Each row is a point. Before rounding, the points of a table are all equally far from one centre. They may lie mostly on one side of it. Write the centre, to within rounding.
In the rows, 128 means zero.

Points (9 x 2):
[[125 172]
 [105 150]
 [171 129]
 [104 135]
 [172 135]
 [171 151]
 [123 171]
 [119 169]
 [160 167]]
Centre: [138 140]

Points (18 x 11):
[[133 152 135 209 129 119 137 144  84 131 104]
 [139 143 148 217 136 118 147 132 110 162  85]
 [105 139 148 181 127 119 124 146  98 130  82]
 [121 132 178 185 145  97 147 132 103 128  94]
 [129 141 143 208 162 144 132 141 101 139 114]
 [125 152 175 199 150 128 132 125 126 148  89]
 [130 141 150 196 146 147 117 120  96 123  96]
 [118 173 150 184 116  92 140 142 126 123 101]
 [109 153 143 194 140 113 127 148  97 137  98]
 [136 154 130 211 152 130 145 109 103 128  96]
 [115 165 159 187 132 115 134 160 121 128  95]
 [121 139 136 202 141 106 141 152 108 114 122]
 [141 155 154 194 154 134 140 123 129 107  82]
 [134 134 146 207 143 147 137 128 126 113  92]
 [160 128 128 198 164 130 134 132  88 120 125]
 [127 141 164 204 132 142 147 144 102 146  81]
 [127 136 144 192 134 153 113 152 120 118 121]
 [136 138 141 206 125 123 126 150  98 137  83]]
Centre: [150 139 138 154 129 126 150 128 119 146 114]
